Every row gives one point. Any point is a mix of the corners, with weights that add up to 1. It lies inside the corners' shape when no weight is negative. Say inside or outside, and name the corners with a negative weight.

Corners:
(1): [-16  48 -18]
(2): [-33  32 -91]
(3): [ 21 -88  34]
(4): [-49 -58   0]
Points:
[-11 -16   9] -> outside (2)
[-39 -15 -40] -> inside
[-42 -44  -4] -> inside
[-17  35 -19] -> inside

Corners:
(1): [-48 -27  38 -12  12   8  -5   8  -1   0 -25]
(2): [ 33 -31 -78 -21  -2  27  61  15   3  23 -20]
(3): [ -7 -17  34  -8 -21  11 -19 -20 -20  -4 -13]
(4): [ 12  11  25  31  13   1   9  -1  -2  10 -27]
(5): [ 16   7 -24  68  12  11 -35  -3  -9 -29 121]
(6): [ 39   0  33  -8  13 -75 -27  22 -14  -3 -16]
(7): [-70  16 -56  21 -12  41  -7 -10 -10 -22  32]
(8): [ -4 -16  25 -14   6   3  -1   4  -4  57 -26]
(9): [  5  -3 -20  35 -44  26  62  10  27  -7 -28]
(10): [ 28  -7  26 -13   3 -14  -8  -2  27 -10 -28]
(11): [  9   3  32  -6   1   4 -22  31 -18 -16 -19]
(12): [  8  17   1 -23   7  15   6   4   9 -14  24]
Points:
[ 2 -9  6 -3  1 -3 -2  7 -2  1 -1] -> outside (4)
[-12  -8  30   7  -2   3 -15   1  -7  -4 -10] -> outside (2, 12)
[ -1  -8   3   6 -11  10  15   4   4  10 -15] -> inside
[ 5 -3 32  5  3 -4 -8  6  3  2 -9] -> outside (2, 7)
[  9  -3  19   0   3   1  -5   8   0   2 -15] -> inside
[ 18 -11  32 -12  10 -11 -16  12 -11   6 -11] -> outside (7, 9)

Corners:
(1): [-11  80  -2  34  14  15 -55  22  27  44  32 -36 -33 -22 -25  -2  47  14
 -19 -41]
(2): [-26 -60   8 -13  92  37  64  17 -37 -13  43  27   8 -43 -42  22  60  22
  85   0]
(3): [ 26  68 -19 -27 -38 -63   1  30 -10   8  71 -32  18  40 -48  10  57 -78
 -22   9]
(4): [ -54 -106   74  -15   13   36   53    9  -10   38    8   41  -21  -39
   38   71   44   35  -25    4]
(5): [ 30 -30  -2  20 -36  11  -2 -50 -24  46  13   0  32  41  -1 -23  14  42
 -21   3]
(6): [-27 -33 -10  48  34  31 -20  38 -31  -8  33  11  40  36 -38 -10   8 -44
  -2 -12]
(7): [ -59   85   24  -53   41   46   15    7  -27   -8  -50  -17   30   59
   63  112 -104  -39   80  -66]
(8): [  36   11   16   21    1  -10  107   29   -5 -101   23    1  -11  -48
  -30   -2   53   11  -34   -5]
(9): [-63  24 -33 -77  28  38  59  20  -6  41  22  64 -19  33   5  95  57 -54
  31  44]
(10): [104  -7 -15  31   1  15 -15 -35 -84  22  22  24  54  22 -72  -6  37  28
 -32  -9]
(11): [ -2  68 -50  65  -1 -41 -41  23 -18 -23  20  -9  -9   3 -68  23 -28 -33
  17 -13]
(12): [ -3 -43  25   2  27  32  38   5  28  -9   7  30  -6 -56 -28 -13  -2 -24
  52 -62]
(13): [ 33  16 -43  34 -11 -22  31  -1 -36  48  -7 -20  59  -9 -66 -19  14  26
 -23 -42]
(14): [-37 -26  53  22  45  -1  16  29 -28  -8 -20   9   9  25   9  -6  17 -17
  19 -27]
(15): [  29  -31    0   20   -5  -42   -5    1  -55  -92   14   15   82    5
 -110  -69   16  -25  -19   16]
(16): [ -78 -121  105  -22  110   29   18   38  -38  -78  -43  -46  -17    5
  -13   61   -2  -21   13  -55]
(17): [-22  14   0 -44  53   6 -12  -2 -30  34  15   9 -11  -5  74   1  23 -71
   9 -23]
(18): [ -30  -48   20  -21   65    9   55   24  -21   -4   -5   83   40   41
   22   37 -104  -35   14   35]
(19): [ 77 -21   1 -35 -26  30 -15 -23   2  56  -6  34  52   9  43   7  28  37
  13  -3]
(20): [ 25  45  33  48 -15  17 -55  -7  28 116  25 -48 -25 -40  12 -15  69 -16
 -32   4]
(21): [-39 -12  32 -45 -45   6  29  63 -40 -19  -5 -61 -20  19 -30 -22  -8 -61
 -21 -59]
Points:
[  1  11  13  13  12  13  -1   6  -7  29  11  -9   5  -8 -10   8  19 -14
   3 -18] -> inside
[  0   0  10  -6  24  14   5   8 -22   4  12   4  11  10  -7  11  17 -18
  15 -13] -> outside (4, 13)
[-17  -7  -4  -3  29  15 -14   7 -41  -5 -12  12  34  41 -11   2 -34 -32
  15 -29] -> outside (2, 3, 4, 8, 20)
[  5   9   1  -4   5   7   9   6 -18  18  14  11  17   6  -6  11  11 -14
   2 -11] -> outside (16)
[ 19   6 -11  20  12  14   7   2 -27   7  12  15  27   5 -30  -9  11  -3
   3 -14] -> outside (3, 4, 16)

Corners:
(1): [-32 -12  58  -7  34  14   6 -11  19   5  49 121  84  24 -42  19  43   5
 -37  31]
(2): [ 32 -20  45  28  69 -12  44  37 -44   0 -33  41  -3 -19  -6   8   2 -14
  -1 -32]
(3): [ 19 -27  53 -54   3  24  19 -15  83 -92 -18  10  56 -84  49 -56  28  37
  17  17]
(4): [ 96 -33  -6  80  25 -42 -12 -42  10   0  56  30   0  10  -5  12  32 -41
 -34   1]
(5): [-25 106  30 -10 -13 -65 -11  58  55  67   6 -21  11 -37 -84  -6  -1 -59
 -22  58]
(6): [  6   2  33 -14   6  49 -25  62 -27  -5 -27 -25 -42 -13 -37  57   4  29
   9   8]
(7): [-10  -6  -8   7 -40  39  77  -2  37 -49 -75  45 106   4  -8  40  74  30
 -16  71]
(8): [ 13  36 -19  -8  68   5   7 -50   4 -37   4   0  84   6  36  23 -29  30
 -51  12]
(9): [ 78  32 -48  34   0  20  20  -8 -35 -14  68   9   1  -1 -26  18 -57  47
 -21 -30]
(10): [ 24  20 -57  31 -34 -32 -38 -24 -45 -14  17  58  29 -17  40  -1   7 -70
 -43   3]
(11): [-40  63 -14 -42  -8 -49  44 -79  45  31  83 -37  25  57  20 -10 -23 -24
 -99  20]
(12): [-27   2   4 -16 -11   3  -1  44  30  23 -21  25 -43   7 -21  41  -7  56
 -31  10]
(13): [ 13 -21 -15 -23 -11 -65  -9  11 -17 -11  59  37  33  -7   8 -21 -12  24
 -45 -56]
(14): [ -5 -45  -4 -36  14  15  -1 -48  16  20 -24 -16 -58  90 -34  47  36  53
   9  21]
(15): [ 18  11 -19 -31  36 -14 -30 -57  35 -13  50  29 -22 -25  43  15  58  54
 -40   0]
(16): [-43 -37   8 -43 -28 -60  54 -57  31   4 -15 -22  28   9  59  41   9  93
   4 -11]
(17): [-28  24  17  12  -2 -22   7  37  65 -42  12  19 -29 -14  16  19  22  78
  -3 -43]
(18): [-28 -78  37  28  52  23 -10 -31 -23  28 -87 -12 -27  33 -24 -11  69  14
  17  20]
(19): [ 20  -7 -25  -5 -31  -8  18 -39   7  34 -18  40   4  45 -19  28  29  -5
 -66 -39]
(20): [-17 -37 -16 -15  20  17  12  22  14  40 -43  48  30 -30  -8  36  66 -29
  14  10]
(21): [110  48 -13 -33 -58 -19 -42  39 -82  90  61 -52  27 -12  39  13 -82  -7
  27 -29]
Points:
[  8  17  25   0   2  -8  19  -1  21  11   0  -9   7  11 -19  18   2  14
 -17  14] -> outside (10, 13, 15, 20)
[ 15  -9   1   4   1   0   8   5  19 -18  -1  41   6 -15  -9  21  32  23
 -15   4] -> outside (8, 11, 18, 21)
[ 11   5   7  -5   0  -7   8   3   5   9   0   7  21   1  -8  14   5   5
 -15   7] -> outside (15)
[ 21   5  -8   0   6   5   7  -7  -1   0  16   8   0  10 -13  23  -2  28
 -15  -3] -> inside

Corners:
(1): [-19 -28 -20 -36  10  31  20  -7 -15  97  14  62 -55  50  49   6  49   0
  43  23]
(2): [ 78  -3  10  46 -34 -25  23 -67 -42  36 -25 -45  16  62  27 -10  30 -29
 -28   4]
(3): [-66 -47  -8  28  10  30  69 -13  31 -30 -10 -45 -69 -31  21  53  -9  22
  18  23]
(4): [  42  -10  -25 -121   59   66  -18  -24   62   69  -47   10    4  -23
   44   -6   -7   39  -51  -43]
(5): [-12   2   6  38 -71  38 -47  16   6 -37  18  36 -23  23 -60  13 -44 -80
 -49 -23]
(6): [ -7 -21  42  16  13  -6 -32  52 -28  -9  47  51  72 -63  58  18 -28 -30
  -2  17]
(7): [-12  19  35 -53 -20  60 -47  20 -19 -52  85  25 -37 -48 -19   1   5 -49
  16 -27]
(8): [ -9 -25  33  27  28  -5  13  57 -39  22  20  53 -36  21 -68 -22 -61  36
  -6 -31]
(9): [ 64   7 -15 -44 -35  30  46 -36   8 -21 -20  -3  71  15  14 -31  29  23
 -20  10]
(10): [ 57  23 -52 -73 -67 -41  35 -20  24  70  41 -27  37 -16 -48  -6  75 -26
  -7  21]
(11): [ 15  45   3  32 -20 -15  22 -71  13  34  30 -10   9 -19  16 -14 -51   9
  32 -28]
(12): [ 20   4 -23 -61   6  61 -37 -60  10  16  28 -30  65  18  -2  32  32  -2
  46 -34]
(13): [  4  15 -31  -4 -32 -54  20  -1  23  49 -61 -30 -58  78  42  55 -21  19
  47   4]
(14): [ 16   2  16  16   7 -36  -6  16  48 -55  -6  49   8 -32   6 -16   8 -46
 -44 -22]
(15): [-17 -67  42  39  16  37 -13  40 -33 -10  10   7 -11 -32 -36   5 -49 -72
  33  28]
(16): [-78  50  53  -1   2 -20  23 -48 -11   3  42  37 -73 -29 -23  59 -52 -31
   6  37]
(17): [  0 -76  83  26 -65  57 -46 -43  56  -1  58 -34 -23 -36 -28  46  17 -35
 -59  49]
(18): [-33 -71  98 -18  55  47  59  53 -69  31 -20  62 -26   6  63  57 -15  36
  62 -68]
(19): [ 70 -37 -22 -60 -34 -25  -5 -64  34 -36  17  22  72  -3 -14  14 -34  24
 -70 -60]
(20): [  6 -63   7  51 -95 -97  -6  22 -57  17 -66  70  -7  68 -18 -62  43  25
 -23 -63]
(21): [ 37 -39 -10  22  29  49 -39 -11 -14 -10  -6  82 -27 -53 -55 -22   0   7
 -34 -22]
Points:
[ 15 -14   1   4 -15  -9   2   2 -13  -7  -5  30  -1  12  -8   1   3 -15
  -8 -16] -> outside (4, 11, 17)
[ 14   0  -1 -22  -3  26  -7 -25  25   9  13   4  -2 -13  -3  11 -10 -16
 -15   4] -> outside (18, 20)
[  5  -8  23 -18  11  35  -7 -30  19  -6  49   0   9 -26  10   6  -9 -26
 -12  14] -> outside (5, 10, 13, 18, 20, 21)
[ 27 -31 -14 -20 -15   7  -8 -58  22  51  -1 -18  12  -2  12  19  15   6
 -10  11] -> outside (5, 7, 8, 9, 14, 18)
[ 10 -14  13 -14 -13  13  -5 -15   1   0  13   9   9  -4  -5  15  -5  -6
  -2 -20] -> outside (1)
[ 15 -14  -2   6 -21 -14   6 -26  12  17  -4   5   1   3   1  -2   4   3
  -7  -3] -> outside (5, 7, 18)
[ 15 -20  20  15 -24   3 -20 -11   0 -19   9  10  16  -3 -24 -14 -25 -19
 -38 -17] -> outside (1, 10, 13, 18, 21)

Corners:
(1): [-50  36 -62  57  32   2  63  80  49  18  34 -49  40 -54 -33  24 -70  54
  16  80]
(2): [-22  24 -55  50  -9  46 -54 -13  75  10 -12 -43  -1 -25 -25  26  20   0
  -7 -49]
(3): [ -9  -8 -33 -19   5  54 -13 -29 -49  44  23  74  50  19  16  10 -50 -19
  -7 -50]
(4): [ 31 -46  40  28 -20  23 -12  57  15  -2  34 -36  51 -49  52  42  19  35
 -65  56]
(5): [-13 -10 -50 -30  29  33  42  -5  43 -12  39  55  38 -40  12  80 -49  17
  35  49]
(6): [ 31  36  65 -56  38 -50  13  71  50 -48 -15 -34  17  11  51   8  10  -7
  24   2]
(7): [ 23 -47 -16  77 -24 -43 -32   1  50 -61  26  58 -17   9   9 -13   8  -6
 -62 -10]
(8): [-31 -66  16  49  -9  22 -56 -28 -70 -33 -37 -10 -34  49  44  68  38  42
 -90 -58]
(9): [-40  16  26  39 -38 -43  17  24  58 -30 -14 -43 -39  -2  21  28 -25 -12
  25  53]
(10): [ 15  34 -34 -88 -59 -64  -5  -6  -6  57   6 -70  66  34 -15   0  -6  79
 -28 -29]
(11): [-38 -23  -4  -1 -57  11 -17  28  26  19  -9  17 -19  32  52 -40 -13  84
 -37  -1]
(12): [ 52 -34  12 -96  -7  14  33  25 -27 -41  28 -20 -38 -37 -48  22   4   3
  -7 -77]
(13): [-55  52 -28  51 -24 -59 -39  38  -6  34  -5  25  -6  11   7 -16  -3  32
  23  12]
(14): [ -7  67   3  -8 -69 -65  19  98  59 -11 -26  12 -58  51  12  16  43  13
  -4  41]
(15): [  2  37  16 -32  28 -20  29  -5  48 -48  79   0 -20 -42 -51 -14   5 -29
  28  30]
(16): [ 18  57 -28  19   9   8  36 -12 -26  73   5  78  20  40  25 -18  14  42
  -3   1]
(17): [ 66 -53 -16 -24 -47  -5 -83 -35 -73 -25 -10 -51 -40  37  37 -30 -57  23
 -66 -18]
(18): [ 51  57  37 -55  34 -10 -15 -18   4  27  49  31 -26  27  42  20  -3  23
  -2 -77]
(19): [ 40 -56   7 -47  33  56 -28 -38 -17 -50 -10  54  40  10 -34  74 -64   7
  22  -1]
(20): [-26  47   9 -27  58 -10  32  14  36  79 -11  28 -41   3 -69  29  18 -36
  32 -25]
(21): [  18   44  121  -36   35  -29   60   69   38  -44   -3    6   73  -80
   83   88   34  -14 -119   73]
Points:
[  1   6   7  -8  -3 -10  -5  16  16 -12  11  -7  -1  -7   8  19  -9   9
 -15   4] -> outside (16)
[  0   2  -3   4  -6   0  -2  15  10  -2  11   2   3  -7   9  22 -10  20
 -26   5] -> outside (6)
[  8 -12 -18  -3 -22  -1 -19  12 -16  -3  -1  10  23  14  22  12  -9  31
 -37 -13] -> outside (9, 15, 18, 20)
[ 31  -2 -28 -14  -4   8   5  -6  22 -19  33  41  20  -7  -9  14 -26  20
 -26  -3] -> outside (4, 6, 8, 9, 13, 20)

Corners:
(1): [-19 -46  71 -40  42 -19  -1 -32  60 101  82 -89  71  40  58   8  10  40
 -15  38]
(2): [   4   33   80   18   15  107    2 -119  -30   33    5  -47   83   19
   -8  -37  -12  -23    6    5]
(3): [-55 -30  52  -9 -29  89 -13   2  28  65  69   5  17  44  14  -6  12   2
   1  72]
(4): [  7   1 -71  17 -70 -41  -6  89 -42 -75 -15  15 -17 -81 -29  10   7  64
 -47  24]
(5): [  52   25  -49  -71  -21   25  -28  -13   -9 -111  -74   29  -18   53
  -18  -43   -5  -19   74  -13]
(6): [ 39  -4 -26  51  18 -12   0 102 -46   4  38  44 -12 -29   8 -13  41  46
  -6 -21]
(7): [-79 -23  54  32 -19  80  26 -24   6  58  17 -15  17  64  38 -14 -34  -1
 -20 -76]
(8): [-33   9  11 -27  38 106  53  28  84  57  49 -35  42  53   9  -9  -9 -32
 -18  41]
(9): [ 67 -50 -55  70 -80   6  -6  11 -12 -50  -4 -44 -35 -18 -72  46 -18 -47
  59 -11]
(10): [ 49 -44 -14 -10 -31  57   6 -57 -20 -54 -97 -27 -57 -38 -31 -28  60  24
 -51 -56]
(11): [-10  43 -28  -2 -46 -55  33 109 -47 -41  -7  58 -75 -18 -54  20  43  28
 -43 -23]
(12): [-73 -43  -7  30  46  83   5 -69 -15 -23  22 -65 -31  18 -40 -44 -24 -35
  -9   7]
(13): [-80  37 -42  59  13 -37  69 -23   4 -15   7  50  19   9  49   9  -9  50
 -26  80]
(14): [-15  11  -5  -5 -20  42 -46 -85   1 -18  -8  34  22  79 -60 -51  56 -48
   7 -81]
(15): [-15  20 -40  36  -1 -52  85 -24   6 -23 121  -3 -20  11  65  10 -19   6
 -40 -22]
(16): [ -52  -12 -106    2  -52  -15    0   58  -32  -28  -28  -15  -43  -22
  -31    4   49   23   44  -58]
(17): [  9  60 -22  -9 -22  10   0  53  35  18 -14 -53 -42  -2 -55 -47   5   3
  20   8]
(18): [-77  44  -3  19  51 -26  78 -15  61 -43  46   8   0 -59  42 -18  13   8
 -16  20]
(19): [ 14  52 -56  31  46  33 -70  61  24  -4 -10   9 -37 -24  -5  59  16  51
  -9 -46]
(20): [-61  93  17  36  31  22 -62   1 -21  60  14 -75  39  25  52 -21  -3 -48
 -28  37]
(21): [  11   81  -40   68   -4   12   23   47   16 -106   -9  -39  -32  -43
    9   16   57   41   -9    4]
Points:
[-20  17  -6  11   4  32   1   7  12   0   7 -15  -1  16 -13  -9  11  -6
  12  -4] -> outside (4, 10, 15)
[-23   5 -23  30 -19  17  27  -8 -14 -45   5   0 -28  -7 -21 -19   8  -1
  -3 -15] -> outside (1, 8, 19, 20)
[-27  29 -22  10   7  -3   2  11  -4 -34 -13  19  -1  -2  -8 -17  21  34
   0 -17] -> outside (3, 8, 9, 10, 15, 20)
[-12  10 -22   6   0  32   7  18  10  -6   1 -11 -12   1  -9   0  16  10
 -12  -9] -> inside
[ -7  19 -24  12  -3  14  -6  10  -2 -18   6 -14  -8  -5 -11  -8  17   6
  -8   3] -> outside (7)
[-54  32  -4   4  13  15  15  -4  17   2  30 -14   6  16  12 -12   1   5
 -11  16] -> outside (6, 9, 10)
[-68  28   8  15  23  21  50  16  43  13  49 -20   8 -10  31   7  -1  33
 -32  23] -> outside (5, 6, 9, 10, 14, 20)
[-19  29  -8  13  -3  18  -5  14  -1   6   9 -17  -2  13  -4 -13  12  -6
 -10  -3] -> inside
